Rows are points. To make a cloud, some directions were put in groups of two or more. Within a group, all points are equally far from the middle, so they leave a hole (a ring in 2 directions, a hollow ball in 3). The other directions are filled evenly. Then the cloud was stretched, turned, moved and blurred a little. Count the holes, and give their numbers of directions, smallest first.

Cloud:
[[ 14 -29]
 [-17  37]
 [-44   5]
 [ 41 -19]
 [-13  37]
 [ 29 -25]
 [ 31  15]
 [-43  -6]
 [ 36 -23]
 [-32  11]
 [-19 -60]
 [ -4  20]
 [-47 -11]
 [-32 -11]]
Holes: 0

Cloud (27 x 4):
[[-17  -2  32  39]
 [ 12  51  38  -1]
 [ 28  41  36  14]
 [ 37  39  29   2]
 [ 17   9 -38 -26]
 [ -7 -15 -38  17]
 [ 20  40 -32 -18]
 [ 13 -13 -35 -17]
 [ 23  42 -18  26]
 [ 36  30  24 -28]
 [ 12  12  27 -46]
 [-43 -17   7   6]
 [-49  -3   9  10]
 [ 15  60  20  -3]
 [ 36 -14  19 -23]
 [ 11  54 -24   7]
 [-20  35  41  27]
 [-50  23   0  12]
 [-13 -34  22  -2]
 [-12 -11  24 -40]
 [ 20 -16 -26 -24]
 [  4  -1 -31 -36]
 [-14  49  39 -12]
 [ -6  -6 -25  41]
 [-36  22  41   0]
 [ 42  35  23   1]
 [-21   9  48  20]]
Holes: 1 (4)

Cloud, 50 rows:
[[-38  19 -27 -33 -10 -34]
 [  4  15  37  22 -36   1]
 [ -9   4 -11  32  39 -12]
 [ -1   7  36 -25 -18 -19]
 [-27 -23  18 -14  28   3]
 [ -7  15  11  34 -23  -2]
 [ 14  45  -2  -5  22 -52]
 [ 21 -20  26   3 -35  -1]
 [-46   7  -6 -13 -15 -15]
 [ 33  -1  21 -12  40 -60]
 [ 38  37  12  -3 -12   8]
 [ 24  -2  30  10 -16 -26]
 [-35   4  -3 -29  50 -24]
 [  8 -47  -8 -21  29 -29]
 [ 26   8  32  25   9   2]
 [ 45 -10   7   3  10 -25]
 [-22  14 -26 -29  48 -18]
 [  0 -26 -34   9   5 -22]
 [ 39  -7 -18  11  30 -38]
 [-33   3 -25  18   0 -26]
 [ -7 -23  -5  23  11 -52]
 [-36  -4  13  -9 -33 -39]
 [ 11  43  18  -7  -1 -47]
 [ -2 -31 -20  -5 -31 -22]
 [-31 -22  -4  -5  32  14]
 [ -6  23 -46  -2  45 -44]
 [-40  -6  -1 -21  32 -16]
 [  1  43   5  26  -8 -24]
 [-11  26 -13  24  41 -17]
 [ -1   9 -39  23  39 -48]
 [-17  16  -9  20  35  22]
 [-17  31  -7 -34  19 -17]
 [-30  22  -4  16  31  -7]
 [-33 -24 -17  -9  12 -19]
 [-13 -11  15 -34   9 -50]
 [-15  28  -3 -43 -19 -40]
 [ 18  25  35  -8 -22 -28]
 [  4 -16  25  19 -13  -8]
 [ 10 -20 -11  25   6 -46]
 [ 16 -28  26   8   7 -14]
 [-20  -7 -47 -32  -4 -44]
 [  6  14 -14 -42  45 -47]
 [-12 -14  13  25   9  12]
 [  4  28  -9 -38  18 -29]
 [ -3 -24  17 -24 -40  12]
 [ 25 -10 -35   7  -2 -18]
 [-20   3  -2  27 -28   7]
 [-19  26  35  11 -27   0]
 [-11  29 -40  -3  25 -13]
 [-31 -17 -19 -33  21 -40]]
Holes: 1 (4)
